Each row is a point. Each copy is the shape, with its points in the same order, stretched, turned, moved and blurred by noise. Say if it was mirrored as well.

Shape, 7 rows:
[[  1 -14]
 [  1 -26]
 [ 14  11]
 [-30  60]
 [  5  13]
 [ 14   1]
 [ 40  20]]
Copy 1, 7 rows:
[[ 13   3]
 [ 20   9]
 [ -1  -5]
 [-60  35]
 [-10  -1]
 [  8  -9]
 [ -6 -33]]
Copy 1 is: mirrored
Copy 2, 7 rows:
[[  3 -15]
 [  9 -26]
 [ 10  18]
 [-43  54]
 [ -2  18]
 [ 13  14]
 [ 23  38]]
Copy 2 is: only turned

Shape:
[[  2  16 -20 -44]
 [-51  -5 -11 -39]
 [ 11 -41  -9 -20]
 [-14   6  47 -19]
 [ 32 -10 -36   6]
 [-10  21  28   9]
 [ 32   4 -19  32]
 [-13  21  41 -12]
 [ 24 -35  -2  31]
 [-49  26   3  -2]]
Copy 1, 10 rows:
[[-35  19  -3 -11]
 [-52 -16  31  14]
 [ 14 -14  33 -20]
 [-21 -36 -26  -5]
 [ 28  23  16  -1]
 [-11 -17 -25  14]
 [ 35  19  -2  14]
 [-24 -25 -31   1]
 [ 53 -15  19   0]
 [-44 -13   0  39]]
Copy 1 is: mirrored
Copy 2 (10 x 4):
[[ -9  30  50  23]
 [-59   1  53  34]
 [-18   4  54 -41]
 [-60  45  -2   1]
 [ 30 -14  32 -24]
 [-34  17 -21  11]
 [ 29 -18  -6 -22]
 [-50  40  -9  11]
 [  1 -23   5 -57]
 [-53  -7   4  51]]
Copy 2 is: mirrored

Shape:
[[-12 -14  -2  -3 -30 -24]
 [ -4   5  11 -12  22  -2]
 [-37   8  33 -27  37   2]
 [ -8 -15  25 -18   4  -6]
 [  0   0 -33   5   7   3]
 [ 10   6  35   0   9 -18]
 [-30 -10   3   6  18   5]
 [-13   5   1   7 -20  10]
 [-40  -8 -33 -13   1  -3]
 [ 25  -9  21  -7  -3  -3]]
Copy 1, 10 rows:
[[  2  20   2  20 -12 -38]
 [-16  -7  19   5   6   7]
 [-60 -18  35  19   7   4]
 [-14 -18  21  16   5 -20]
 [ 10  19   3   4 -22  14]
 [ -1 -11   5   5  30  -5]
 [-21  -3   9  33 -12   2]
 [-12   2 -18   8 -19 -16]
 [-25  29  23  26 -40  -7]
 [ 15 -21   4  -3  14 -12]]
Copy 1 is: mirrored
Copy 2 (10 x 6):
[[ 13  26  -7  -5 -13 -24]
 [ 12 -25  14   7   0 -14]
 [ -1 -44  32   3 -11 -37]
 [ 10  -9  16 -11  -9 -14]
 [  0 -16 -25  12   9   5]
 [  6  -5  29  10 -19 -10]
 [-11 -36  -6   5 -15 -19]
 [-17   5  -7  -1   1  -6]
 [  1 -15 -24   0   7 -35]
 [  5   3  18  -4  -6  13]]
Copy 2 is: only turned
Copy 3:
[[ -2  22  -3  20 -10 -40]
 [ -8 -15 -13  13  19   5]
 [-34 -16 -31  -3  36  10]
 [-11  10 -26  19  11  -3]
 [  1 -30   4   7 -14 -14]
 [ -7   9  -2  31  28   1]
 [-38 -20 -16  12  -1 -10]
 [-13  10   7   2 -19 -10]
 [-19 -21 -12 -12 -15 -34]
 [ 12  10 -11  34   4   8]]
Copy 3 is: mirrored

Shape (15 x 9):
[[  2 -16  27  29  14 -14  32 -11  27]
 [-18  -2  -3  12  -6   2 -34  -7 -13]
 [-11  17  -6 -13   4   9   6 -15   8]
 [ -2  23  -7  -3   1  -5 -30 -23  -6]
 [  1  -6 -16 -16  -1 -30  -4  25 -16]
 [ 15  10 -30 -27 -26  -6  12   9   6]
 [ -6  -7   3   7   8   9 -15  -8 -37]
 [ -3  -9  -4 -16 -14   2 -25 -16  -7]
 [ -8  10  -9   5  -3  19 -16  14  -5]
 [  7   6 -33  17  -3  -2 -21  -4 -18]
 [-15   5 -35 -45  -1 -29  13   6   0]
 [-18 -52   9  16  17 -12  16 -11  10]
 [  0   8   3  -4   8   3 -33  -4   8]
 [ 11 -35  16   6  31   4  10 -11   7]
 [ -3 -35   9  15  42   9  23 -17  40]]
Copy 1:
[[  6 -20 -39  18  18 -10  -7 -16  22]
 [ -6  13   9   3 -14 -31   0 -11 -13]
 [  5   4  -8  -6   0   2  18  -1 -13]
 [ 16   6   4  -8 -10 -28   8   5 -24]
 [ -1   6  -1  -6 -36  -6  -7  20  14]
 [  7  12  -8   5 -30  29   1  18 -10]
 [  5  17  17   8 -12 -24  11 -18  17]
 [ 11  15   1 -12 -25  -7  -7 -14 -18]
 [-11  19  11  13   1 -13   1   1  -1]
 [  9  32   0  21 -15 -33  10  10   7]
 [ -1   5 -17 -30 -43  21  16  23  -7]
 [ -4   2 -40  -1  -6 -18  -6 -30  30]
 [  8  12   2 -13   3 -27 -11   5 -16]
 [ 17   8 -21  -2  17 -16 -10 -22  31]
 [  8   9 -48  -4  37 -13  -3 -21  26]]
Copy 1 is: mirrored
Copy 2:
[[ 36 -18  -7  -7  23 -31   8  12  16]
 [-15   2  28  22 -19  -1  12 -10  -4]
 [-11   2   4 -18  -1  29  19 -10  14]
 [ -8 -14  15  12 -24  24  32 -27 -12]
 [-39 -23 -16  -5 -10 -15 -29   7 -11]
 [-30   2 -38 -20 -29  15  -6  19  -1]
 [-23   2  21  27  11  11  12  -3 -23]
 [-18 -15  16  13 -19  19  16  13   0]
 [-19  22   1  18 -14  14 -13 -14   3]
 [-24   1 -12  26 -19 -12  22 -18 -16]
 [-53 -18 -17 -42  -9  16  -5  10   8]
 [ -4 -21  18  12  27 -40  12  32  34]
 [ -4 -13  10  18 -19  20   2 -16   5]
 [ 10 -25  -5  26  35 -11   8  19  22]
 [ 15  -9  -6  16  37 -16  11   9  60]]
Copy 2 is: only turned

Shape:
[[  4   5 -27  -5 -34   0  18  10 -20   7  13 -10]
 [ -4  26 -18  -9 -14   9   6  12   4  28  13  17]
 [  0  18  10   8 -17  14  22  20 -25   5  52  11]
 [-31  -4   0  18  20  -6 -27 -30  -5   7 -17  -3]
 [-14 -13 -24 -27  -8  22  -8  13  13  -1  20  14]
 [-30   9 -12  19  15 -28 -15  -8  33   6  -9   3]
 [-22   9 -15  13  21 -15   5 -33  15   0  24 -21]
 [-14 -29   6 -17   3 -21 -14 -32  25  20   5  37]
 [ 30 -14   6  21   3  17  15  23  -6  33  43 -11]
 [ 28  10  17 -11 -23  21  32  13   1  12  25  -7]
 [-39   9 -19   1  46 -14  14 -21   2   6 -22   0]
 [  7 -22   6  22 -13  -2  37  25  -9  18  40   2]
 [-16   1  -6 -40   3 -24 -18   8   0  21  13   1]
 [-11 -29  24   0  25 -29 -23  -8  29 -15  -8  15]
 [-15 -14  26   7 -23  17  25  20   5  28  33 -15]]
Copy 1, 15 rows:
[[-19 -10  10 -17  -2   2  12 -19   3  10  -7  34]
 [-15  12  10 -19 -26   0 -14  -5   7  25  18  17]
 [-19  12  17  -2  15 -13 -13 -13 -14   8  23  49]
 [  1  -3  -7 -16  10  -8 -13   1 -25   6 -15 -31]
 [-13 -16  23 -17  17   9 -13  -3  27  10  27   0]
 [-22  -4   8   5 -31 -22 -17   7  -9  19  12 -39]
 [-31  10   6  -4   0 -12   6 -20 -20  14  21 -28]
 [ -2   5  30 -22  -6  -3  -6  16  -1 -23  19 -26]
 [  1  -8  -7  -9   1 -27  13  -2 -11   1  44  39]
 [  4  17  13   6  -7  -4  19 -17   8   6  28  42]
 [-33  26 -16 -13   3 -15   0   9   4  25  -8 -36]
 [-22  -5   7   3   2 -20  14  13 -12  -4  29  43]
 [ -3  10  38 -35   1 -24   4   2   9  22  11  -5]
 [  6  -6  23   6   7 -32  -7  14   3 -18  10 -35]
 [  0  -1  20  12  -1  -2  14  21 -20  21  35  32]]
Copy 1 is: mirrored
Copy 2 (15 x 12):
[[-12   8  -8  30 -20 -11  16  -3 -27  -7   5  -7]
 [-15  -2 -10  27   6   5   5  -8 -18  -3   6  30]
 [ -6 -18 -40  35 -11  21  -6  14 -15 -11  26   1]
 [ -8 -25  25   7  20  -8 -16 -60 -16  -7 -19 -16]
 [-39   8   6  -3 -24  13  -7 -15  -2 -17 -11  26]
 [-14 -40  35   7  19 -20  -4 -33  -4 -17 -15  16]
 [-21 -35   6   9  21 -15   4 -38  17 -17  13  -6]
 [-14 -11  20 -11 -20 -20 -40 -39  -6  -5  -1  26]
 [  9 -15   0  15 -20  30  21   4  -6  -1  44   0]
 [ 13  11 -24  25 -26  14   7  20   7  14  17  -3]
 [-23 -41   4 -21  31 -24   7 -47  -9   6 -13   6]
 [  5 -30 -16  12 -43   9  17   6 -11  -8  30   4]
 [-43  -7  27   7   3 -11 -17 -10 -17  11   3  11]
 [  1 -33  41 -30  -9  -6 -36 -21  -2 -15 -13   1]
 [ -6 -30 -14  32 -50  16   5 -16  11  15   9   1]]
Copy 2 is: mirrored
Copy 3 (15 x 12):
[[  2 -20 -21  18 -10  27 -10   9   2   9  20 -21]
 [  0  -6  -7   3  15  11  15  13   2  36  11   6]
 [-16 -30  15  36  18  20  36   8 -14 -10  27  -9]
 [-25   3  14  12 -22   3 -32  -2 -20  23 -19  36]
 [-24 -35  -2  -9  26   2 -12  -9  25  30  22  10]
 [ -8  18   5   2 -16 -32 -18  11  12  28 -27  20]
 [-18   3  16  14 -12 -35 -22   6 -22  13   8   1]
 [  4 -28   2 -10   2 -22  -4 -36   3  41 -17  14]
 [ 10 -41  32   9  14   5  16  28 -21 -16   7 -12]
 [ -1 -27   3  -9  14  18  30   0 -11 -13  21 -29]
 [-25   0 -23   2   3 -30 -22   6 -25  24 -19  40]
 [ -1 -49   7  24   5  -2  17  20  -6 -14  -2 -28]
 [  9  -8 -12   1  29   5 -19 -30   8  20  -2   4]
 [ -7 -15  12 -13  -1 -30  -7 -36  15  -9 -28  26]
 [-28 -34  22  10  13  19   1  12  -5   5  -8 -38]]
Copy 3 is: mirrored
